Rows are points. Each copy is the shape, with its points in the same order, stretched, turned, moved and blurred by noise. Some copies are also mirrored. Which?
(in the rows, 128 means zero)

Shape (7 x 2):
[[133 122]
 [119 151]
 [120 122]
 [136 146]
 [140 120]
 [117 143]
 [ 85  54]]
Copy 1 (7 x 2):
[[120 113]
 [133 148]
 [130 109]
 [119 145]
 [118 114]
 [133 138]
 [154   7]]
Copy 1 is: mirrored
Copy 2 (7 x 2):
[[149 127]
 [115 124]
 [146 117]
 [123 142]
 [155 138]
 [121 121]
 [213  54]]
Copy 2 is: only turned
Copy 3 (7 x 2):
[[119 136]
 [119 107]
 [115 142]
 [130 115]
 [126 131]
 [119 118]
 [ 44 215]]
Copy 3 is: mirrored

Shape (9 x 3):
[[170 151 100]
 [111  92  94]
 [ 99 144  74]
 [112 148 236]
 [114 126 124]
 [110 112 123]
 [ 88 131 139]
 [178  50 150]
 [103  93 100]]
Copy 1 (9 x 3):
[[146 139 138]
 [141  96  84]
 [138 144  90]
 [ 31 123 155]
 [118 126 105]
 [114 109 104]
 [ 95 123 108]
 [137  43 130]
 [131  99  81]]
Copy 1 is: only turned
Copy 2 (9 x 3):
[[165 108 148]
 [ 89 125 145]
 [ 86  88 115]
 [168 203  78]
 [115 136 124]
 [ 97 136 127]
 [ 96 132 104]
 [148 191 182]
 [ 83 127 143]]
Copy 2 is: only turned

Shape (10 x 6):
[[ 82 150 151  96 173 112]
 [102 176 133 161 180 132]
 [156  88  95  86 121 148]
 [ 86 150 132 166 124 171]
 [113 107 109 177 170 119]
 [152 168  80 137  75  95]
 [120 125 166  93  83 143]
 [143 112 130 142 173 143]
 [145 136 134 113 134 151]
 [140 106 146 172  91 107]]
Copy 1 (10 x 6):
[[188 140 123 197 201 127]
 [120 151 129 195 170  55]
 [146  85  93  92 106 185]
 [126 153 175 167  86  88]
 [104  73 160 155 160  73]
 [ 13 159  70 139 120 166]
 [162 177 128 123 124 162]
 [146 100 128 113 150  86]
 [148 139 107 115 121 123]
 [ 72 135 166 111 144 101]]
Copy 1 is: only turned
Copy 2 (10 x 6):
[[ 68 124 175 118 132  74]
 [101 144 126 108 158  52]
 [185  76 124 161  83 161]
 [131  98  94 130 219 119]
 [104 117  71 180 122 100]
 [192 186 171 161 147 111]
 [133 107 153 100 163 186]
 [119 103  90 122  96 117]
 [156 113 132 101 119 131]
 [111 148  79 145 147 182]]
Copy 2 is: mirrored

Shape (14 x 8):
[[121 124  75 160  76  52 150 134]
 [ 72 123  66 169 139  48 163 154]
 [144 129  94 182 142  32 162 121]
 [127 161 161 130 104 150 134 112]
 [147 161 129 129 134 132  92 119]
 [125 123 184  61 134 124 129 120]
 [120 163  94 129 154 109  71  96]
 [ 97  96 182 115 125 134 131  76]
 [131  78  77 176 103  59 144 142]
 [121 117 176 106 131 119 144 112]
 [136 150 138 139 115 110  67 148]
 [129 155 140 165 176 140  88 145]
 [119 144 197 102  94 122 121 105]
 [131 118 141  70 128 165 145 103]]
Copy 1 (14 x 8):
[[ 82 103 191  67 109 163 165 138]
 [126 135 174  37  89 167 169 167]
 [ 69 168 215  31 149 140 155 135]
 [112 114  99 115 148 136 112  97]
 [138 142 137 134 149 151 138 114]
 [108 146 127 157 119  86 107 161]
 [136 181 147 121 132 179 175 131]
 [104 144  97 111  95  56 143 112]
 [103 114 210  52 111 111 181 126]
 [ 98 151 141 109 126  80 124 134]
 [145 131 155 131 103 149 132  77]
 [182 166 138 103 133 149 132  91]
 [ 97 129 107 128 114 115 105 100]
 [119 127 105 150 158 107 141 169]]
Copy 1 is: mirrored
Copy 2 (14 x 8):
[[115  84 116  54  92 104 153  95]
 [ 56 122 170  64 100  90 190 100]
 [124 100 155  43  75 147 172 130]
 [163  79  98 174 137 121 121 145]
 [143 104 123 140 102 154  84 134]
 [180 141 144 223 105 140 116 111]
 [126 103 178 123  90 143  66 112]
 [210 124 174 186 151  99 146 150]
 [131 140 138  20 111 113 169 113]
 [180 126 141 182 124 125 147 136]
 [143 116 118 113  65 119  85 128]
 [116 140 144 120 105 134 107 166]
 [201  85 124 202 100 106 124 138]
 [167 135 127 207 178 155 110 108]]
Copy 2 is: mirrored
Copy 3 (14 x 8):
[[ 86 142  59  77  71  52 165 128]
 [108 165  51  96  57 101 213 106]
 [ 73 189  57  68 111  95 174 162]
 [118 157 146  85 126 109  99 113]
 [127 156 161 114 153 120 129 162]
 [154  85 161  50 134 159 130 128]
 [141 173 159 128 126 132 148 202]
 [100 124 149  85  94 169 104 132]
 [ 65 124  57 118  88  90 163 134]
 [119 120 138  66 121 151 127 121]
 [109 142 173 113 140 110 164 144]
 [116 184 168 149 159 157 156 135]
 [111 128 167  43 114 121 120 118]
 [166  87 132  98 131 149  84 132]]
Copy 3 is: only turned

Shape (17 x 11):
[[149 105 133  87  82 111 147  99 132 161 150]
 [155 112 161 135 143  95 105 102 153 115 120]
 [149 198  70 120 149 119 158  56 132 150 107]
 [163 113 146 122 125 112 151 111 124 162 158]
 [159 139 138 111 156 163 124  53 116 106 135]
 [163 120 139  33 144 140 102 117 108 110 128]
 [151 182 162 110  94 151  79 130 150 108 146]
 [153 133 165  87 108 151 103 116 102 119 113]
 [159 109 150  97  66 160 162 108 108 136 125]
 [104 126  42 133 143 163 129 118 104 170 121]
 [132 106 160 129 153 123 138 124 110 107 127]
 [132 110 154 134 122 129  78 131 175 109 115]
 [170 115 163 116 155 154 142 107 205 115 111]
 [108 118 165 133 155 160 156 124 112 134 128]
 [150 116 114 127 155 161 134 105 114 102 115]
 [ 93 160  97 129 139 155 138 127 104  96 144]
 [ 26 132 164 135 143 122 155 130 137 115 145]]
Copy 1 (17 x 11):
[[106  89 146 186 111 157 165 133 130 153 131]
 [112 114 123 165 122 137  86 119 101 120 137]
 [118 136  45 114 132 136 134 141 161 145  84]
 [ 99 125 133 173 101 123 106 122 147 161 146]
 [144  87  66 121 119 145 137 107 106 192 119]
 [149  56 123 112 130 153 155  82 106 196  66]
 [106  95 110 138 133 127 181  70  92 104 139]
 [112  98 124 132 117 156 169  88  77 167 116]
 [ 98 113 150 145 108 179 185 120  98 178 150]
 [175 168  97 140  93 105 155 147 138 123  83]
 [128 123 131 131 136 139  95 123  98 168 136]
 [130 101 130 163 108 130 121 108  81  84 133]
 [126  86 115 107  77 139  84 124 123 114 136]
 [119 121 117 123 114 113 115 141  96 163 135]
 [157 135 101 108 115 147 117 116 112 166 116]
 [159 136  95  97 163 111 154 127 113 143 112]
 [137  84 124 132 173  84 145 178  79 124 126]]
Copy 1 is: only turned
Copy 2 (17 x 11):
[[ 58 148 159  99 172 168 157 104 104 120 153]
 [ 93 137 122 136 128 145 116 151 132  89 120]
 [ 87 110  75 211 208 132 146  65 180 122 103]
 [ 60 141 136 106 150 176 153 101 152 101 152]
 [ 53  91 100 164 135 104 155 118 174 137  57]
 [112 104 104 128 124 134 192 149  95 102 118]
 [122 186 166 165 150 125 157 158 122 158 125]
 [ 97 135 133 121 115 116 168 142 109 130 145]
 [ 44 157 166  79 127 125 167  94  93 153 148]
 [164  90  84 103 153  99 135  89 135 119 111]
 [104 122 103 111 102 146 131 141 122 126 132]
 [142 148 144 121 106 118 108 171 100 100 113]
 [ 84 128 135 142  82 128 122 107 127  80  80]
 [120  99 114 120  91 146 135 114 135 130 132]
 [100 111  88 117 102  98 135 115 133 130  82]
 [159 133  95 148 150 122 135 134 125 196 104]
 [188 109 118 160 137 180  97 162 100 182 142]]
Copy 2 is: mirrored
Copy 3 (17 x 11):
[[193 130 116 129 167 129  85 107 135  99 123]
 [141 159 122 110 102 129 145  88 115 109 152]
 [115  93 144 249 153 163 160  92 182  86 142]
 [196 138 129 137 120 129 111 125 155  94 131]
 [145 174 124 187 157  83 195 123 144 104 116]
 [140 132  91 124 152  35 135 103 163 142 120]
 [111 149  59 142 143 170 178 133 123 122  88]
 [134 167  75 141 145  83 126 122 109 129 110]
 [158 168 104 148 182 103  78 128 123  95  81]
 [121 105 131 216 144 152  95 165 166 148 176]
 [152 148 143 124 106  91 129 125 128 121 111]
 [105 167 101 102 113 159 135 106 103 156 149]
 [105 188 150 150 106 136 157  72 171 147 129]
 [157 160 150 170 110 116 127 137 134 158 104]
 [107 155 138 170 134  86 142 135 149 116 126]
 [110  95 136 186 150 143 153 170 149 124  84]
 [159 109 181 149 123 183 143 121 107 191  77]]
Copy 3 is: only turned
Copy 4 (17 x 11):
[[ 69 140 118 127 110  90  97 115 196  41 103]
 [143 154  92 144 159 100 122 122 107  94 165]
 [107  88 149 106  71  47 131  47 150 135 154]
 [113 138 121 148 104  92 103 108 149  82 101]
 [107 118  90 133 150  74 103 102 116 156 161]
 [101 183  77 137 123 128  89  97 158 114 134]
 [106 174 142 158 184  94 166 109 170 130 137]
 [ 98 163  95 137 155 110 136  92 163 115 115]
 [ 81 144 116  99 142 111 112 101 208  89  83]
 [ 95  77 186 140  74 167 128  85 148 139 153]
 [135 145 101 128 128 129 125 137  99 138 114]
 [139 157 111 150 190 147 140 130 130 102 167]
 [188 145  82 106 174 127  94 104 150 126 148]
 [136 113 101 142 115 134 131 138 121 158  93]
 [132 126 117 115 146 141 102 104 116 152 151]
 [105 114 162 126 107 127 163 126 130 176 139]
 [134 102 119 143  82 124 173 196 124 157 123]]
Copy 4 is: only turned
